Each row is a point. The points of each table are mixes of a few directions, plus a little noise. How many directions does each table use, and how many do they share? Where both have some left over, give the other angles between the two spaces (their principal angles), to ten degrees, smallest first.
In the rows, zero is written as 128.

First (7 x 3)
[[156 110 228]
 [110 122 118]
 [177 147 153]
 [124 143  76]
 [ 84 115  95]
 [ 94 123  86]
 [152 137 142]]
Second (5 x 3)
[[169  38 116]
 [106 177 134]
 [103 183 136]
 [122 142 130]
 [141 100 124]]
Directions: first 2, second 1, shared 0; angles 80

First (7 x 6)
[[115 156 134 188 127 106]
 [180 219 129 160 167 181]
 [163  94  93  82  98 143]
 [124  87 116 102 123 125]
 [ 86 115 141 172 165 105]
 [154 145 132  82 115 154]
 [ 73  80 151 110 101  82]]
Second (7 x 6)
[[104 131 149 133 128 114]
 [ 60 138 187 141 129  88]
 [231 114  39 109 126 190]
 [165 123  96 121 127 150]
 [136 127 121 126 128 133]
 [145 126 113 125 128 138]
 [ 54 138 192 142 129  84]]
Directions: first 4, second 1, shared 1

First (8 x 9)
[[134 168  77 132  88  23 109  97  63]
 [177 134 135 158 137 219 138 160 130]
 [112  76 188  87 139 132 123 133 185]
 [ 75 139 100 120 131  69 130 101 116]
 [225 153 123 168 106 195 123 160  94]
 [148 117 147 127 128 153 126 140 140]
 [ 75 113 133 105 141  93 131 111 148]
 [ 78 123 122 127 155 141 143 122 147]]
Second (7 x 9)
[[132 170 102  77  97 134 171  75 138]
 [115 142 175 132  79 106 129 130 148]
 [113 110 101 204 153 127 110 178 124]
 [178  91 118 143 130 148  86  66 158]
 [149  92 142  74 186 128 120 173  90]
 [ 63 203 138  89 119 144 178  95  95]
 [147  90 121 178 131 110 102 179 144]]
Directions: first 3, second 5, shared 1; angles 70, 70

First (8 x 12)
[[117 107  67 153  88  54 127 178  67 153  91 157]
 [139 151 192 101 171 207 130  76 192 101 167  97]
 [119 111  80 149  96  69 127 166  79 147 100 151]
 [133 138 160 115 149 166 130 103 160 115 147 113]
 [123 119 101 139 110  95 128 150  99 140 112 142]
 [129 131 136 124 133 137 128 122 136 125 133 125]
 [121 113  84 146  99  73 127 163  84 147 102 149]
 [141 155 206  96 179 223 129  65 206  96 174  91]]
Second (11 x 12)
[[136  72 152 121 163 158 140  50 154  95 118 164]
 [105 175  86 144  93  78 101 235  58 187 121 112]
 [139 191 129 123  95 127 136 165 157 128 158  69]
 [113  88 116 137 146 116 114 126  85 144 101 173]
 [148 217 137 117  84 134 144 165 185 117 175  41]
 [133  71 148 123 163 153 137  56 146 100 115 168]
 [130  81 140 126 155 144 132  77 134 111 115 163]
 [135 124 138 123 132 140 136 107 148 114 133 125]
 [119 101 121 133 140 122 120 124 102 137 111 156]
 [115 206  94 139  79  86 110 239  88 176 140  79]
 [135  82 148 122 157 153 139  63 151 100 121 157]]
Directions: first 1, second 2, shared 0; angles 30

First (11 x 18)
[[131 146 133 108 133 110 121 142 123 131 107 133 128 121 149 110 127 136]
 [115 156 128 106 159  91 100 147 126 139 119 159 138 123 214 112 122 113]
 [111 135 119 131 150 115 110 130 131 136 143 154 136 131 183 134 124 103]
 [104  95 105 170 140 150 127 101 144 127 184 148 134 145 138 169 126  87]
 [121 148 129 111 145 105 112 141 126 135 117 144 131 123 176 114 123 121]
 [172 159 163  79  90 115 150 156 106 121  47  75 112 105  55  74 136 203]
 [159 110 142 134  80 164 166 117 122 113 109  75 113 126   7 127 138 173]
 [107  93 107 170 136 153 129 101 144 126 183 147 134 145 133 169 126  88]
 [117 112 117 148 134 138 127 116 135 128 156 139 132 137 137 149 127 107]
 [163 150 155  94  97 122 147 147 111 122  67  85 115 111  64  90 135 187]
 [107 105 109 158 141 143 121 109 139 129 174 150 135 141 150 159 125  92]]
Second (9 x 18)
[[ 98 164  99 151 175  68 128 148 137 139 107 132 111 139 156 120 130 163]
 [143 134 119 169 117 123 154 155 127 109 115  93 128 103  76 132 149 152]
 [122 153 117 144 140  97 142 156 131 134 101 106 105 120  88 123 143 158]
 [125 120 154  66 122 148  93 116 121 151 144 168 133 129 176 122 115  70]
 [155  70 175  65  61 219 128  66 117 134 151 126 125 148  61 133 110  98]
 [133  98 134 123 112 161 131  85 129 118 148 131 139 152 128 134 111 131]
 [140 145 110 184 126 107 161 167 129 108 105  83 121 102  66 132 155 168]
 [118 132 112 150 154 110 115 131 133 116 144 151 154 128 208 131 121 117]
 [116 134 133 100 144 120 101 127 128 142 138 162 136 132 192 123 119  95]]
Directions: first 2, second 4, shared 1; angles 50
